Each row is a point. Each copy is the shape, with its points in the same order, turned, moved and blurred by noise. Is it also mirrored, or only turned?
In the rows, 128 means zero.

Shape (8 x 2):
array([[145,  95],
       [148, 176],
       [181, 171],
       [133,  74],
       [ 90, 123],
       [137, 172],
       [161,  82],
       [ 84, 133]])
Copy 1 (8 x 2):
array([[139, 134],
       [ 97,  67],
       [108,  60],
       [143, 153],
       [ 78, 155],
       [ 81,  84],
       [158, 140],
       [ 67, 135]])
Copy 1 is: mirrored
Copy 2 (8 x 2):
array([[102,  85],
       [102, 154],
       [ 56, 153],
       [111,  63],
       [156, 121],
       [107, 156],
       [ 99,  69],
       [156, 119]])
Copy 2 is: mirrored

Shape (8 x 3):
array([[ 92, 131, 150],
       [136, 113, 136],
       [147, 103, 142],
       [195,  81, 151],
       [ 86, 101,  56],
       [183, 140,  65],
       [175, 170, 146],
       [133, 130, 121]])
Copy 1 (8 x 3):
array([[ 83, 101, 149],
       [125, 105, 142],
       [144,  96, 142],
       [189,  75, 148],
       [ 96, 133,  57],
       [175, 174, 111],
       [146, 149, 191],
       [127, 124, 139]])
Copy 1 is: only turned
Copy 2 (8 x 3):
array([[157, 122, 139],
       [135, 130,  93],
       [145, 131,  77],
       [145, 133,  24],
       [ 90, 192, 143],
       [ 49, 128,  74],
       [109,  66,  82],
       [116, 127, 107]])
Copy 2 is: mirrored
Copy 3 (8 x 3):
array([[156, 148, 105],
       [127, 111, 125],
       [121,  93, 121],
       [ 98,  45, 106],
       [127, 136, 205],
       [ 38, 116, 153],
       [ 64, 122,  82],
       [108, 130, 141]])
Copy 3 is: only turned

Shape (10 x 6):
array([[140, 161, 108, 125, 135, 119],
       [238, 137, 106, 165, 142, 129],
       [127,  45, 120,  32, 175, 120],
       [120, 133, 114, 169, 123, 111],
       [127, 132, 242, 165, 163, 117],
       [118,  88, 131, 144, 152, 132],
       [105, 133, 173, 161, 122, 126],
       [114, 162, 101, 169, 144, 151],
       [199, 131, 120, 128, 112, 125],
       [126, 148, 107,  96, 123, 187]])
Copy 1 (10 x 6):
array([[133, 119,  98,  93, 117, 133],
       [ 76, 184,  86,  90, 181, 105],
       [201, 134,  14, 197, 145, 163],
       [140, 156, 123, 109,  90, 120],
       [140, 109, 191, 186, 161,  82],
       [139, 161, 100, 166, 104, 141],
       [137, 118, 145, 153,  96,  98],
       [ 98, 131, 127, 109,  87, 155],
       [110, 153,  69, 103, 150,  92],
       [ 98,  88,  54, 130,  93, 140]])
Copy 1 is: mirrored
Copy 2 (10 x 6):
array([[136, 141, 128, 106, 118, 113],
       [140, 151, 163,  58,  54, 173],
       [ 39,  58, 201, 120, 170, 118],
       [164, 112, 105,  93, 144, 133],
       [141,  28,  96, 150,  50, 127],
       [148,  76, 146, 116, 138, 148],
       [157,  78,  84, 139, 108, 134],
       [188, 139, 131, 126, 133, 120],
       [107, 145, 134,  87,  89, 165],
       [125, 151, 148, 171, 140, 141]])
Copy 2 is: only turned
Copy 3 (10 x 6):
array([[144, 102, 135, 117, 171, 108],
       [161, 146,  51, 115, 180,  65],
       [185, 152, 204,   7, 130,  96],
       [119, 134, 136, 144, 144, 118],
       [233, 149, 149, 181, 104, 147],
       [146, 162, 150,  98, 125, 132],
       [160, 126, 143, 162, 106, 144],
       [122, 122, 116, 130, 171, 156],
       [164, 116,  89, 111, 151,  67],
       [141,  74, 115,  64, 142, 145]])
Copy 3 is: mirrored

Shape (13 x 8):
array([[165, 107, 155, 183,  92, 157, 125, 132],
       [108, 152, 128, 123, 146,  83, 141, 119],
       [107, 102, 119, 113, 126, 148, 156, 117],
       [118, 102,  89, 158, 124, 157, 122, 112],
       [125, 104, 109, 115, 154, 146, 144, 115],
       [ 97, 108,  90, 132, 145, 152,  40, 106],
       [132, 161, 118, 125, 142, 150, 151, 111],
       [148, 102,  99, 112, 115, 157,  96, 129],
       [109, 102, 193, 111, 132, 148, 119, 241],
       [110,  97,  93, 149, 161, 154, 121, 130],
       [156, 103, 199, 117, 136, 143, 162, 151],
       [111, 122, 156, 181, 151, 158, 162, 105],
       [157, 164, 109, 123, 159,  84, 130, 109]])
Copy 1 (13 x 8):
array([[167, 167, 138, 124, 133, 115, 185, 159],
       [124, 108,  91, 138, 155, 137, 123,  88],
       [126, 116, 105,  88, 132, 114, 116, 144],
       [139, 141,  88, 112, 123,  73, 140, 146],
       [131, 118, 109,  96, 108, 102, 110, 126],
       [155, 114, 118, 122, 151,   7, 114, 110],
       [126, 145, 102,  83, 122, 116, 138,  95],
       [119, 119, 139, 109, 114,  57, 152, 142],
       [100, 166, 224, 146, 158, 132,  78, 175],
       [146, 141, 100, 123, 110,  72, 104, 137],
       [151, 133, 179, 105, 120, 173, 130, 147],
       [187, 164,  97,  94, 144, 135, 125, 127],
       [121, 111, 106, 145, 113, 123, 147,  59]])
Copy 1 is: mirrored
Copy 2 (13 x 8):
array([[119, 165,  68,  80, 149, 134, 177, 140],
       [144, 149, 161, 126, 108,  97, 123, 171],
       [134, 104, 128, 131, 148, 130, 139, 136],
       [159, 129, 112,  84, 167, 115, 132, 117],
       [127, 102, 143, 105, 147, 122, 119, 137],
       [162, 138, 161,  61, 130, 100, 130,  56],
       [138, 140, 137, 112, 134, 155, 114, 158],
       [123, 135, 111, 100, 144, 114, 112,  88],
       [ 51, 190, 163, 163, 184, 117, 193, 112],
       [140, 118, 145,  81, 183, 110, 125, 127],
       [ 57, 141, 124, 122, 129, 141, 173, 164],
       [147, 131, 140,  80, 159, 153, 172, 177],
       [133, 159, 136,  97, 103,  94,  84, 176]])
Copy 2 is: mirrored
Copy 3 (13 x 8):
array([[ 55, 147, 129,  87, 144, 144, 137,  99],
       [166, 161, 115, 129, 107, 108, 146, 144],
       [120, 145,  94, 171, 134, 134, 153, 109],
       [ 89, 149, 112, 154, 121, 114, 115,  83],
       [118, 153,  96, 171, 143, 125, 126, 121],
       [117,  81, 116, 152, 116,  72,  81,  88],
       [137, 157, 117, 145, 122, 165, 114, 126],
       [ 85, 111, 135, 166, 140, 118, 119, 122],
       [152, 113, 164, 107, 232, 126, 197, 101],
       [118, 153, 112, 164, 149,  96, 108,  83],
       [112, 151, 101, 109, 199, 156, 174, 149],
       [121, 177,  71, 104, 142, 146, 127,  85],
       [143, 173, 133, 131, 110, 113, 107, 174]])
Copy 3 is: mirrored
Copy 4 (13 x 8):
array([[ 63,  92, 162, 140, 130, 126, 114, 126],
       [147, 157, 102, 112, 166, 133, 128, 121],
       [144, 150, 164, 148, 129, 145, 118, 124],
       [132, 109, 167, 132, 124, 177, 103, 113],
       [157, 137, 139, 151, 115, 148, 132, 131],
       [178,  99, 182,  77, 104, 175, 122, 139],
       [153, 107, 130, 137, 151, 123, 101, 106],
       [143, 111, 184, 125, 103, 130, 139, 106],
       [ 88, 195, 158,  98,  53,  61,  88, 157],
       [148, 128, 143, 130,  86, 176,  97, 131],
       [ 92, 151, 140, 173, 120,  62, 124, 154],
       [101, 103, 131, 157, 149, 149,  78, 155],
       [159, 116,  90, 120, 157, 127, 149, 101]])
Copy 4 is: only turned
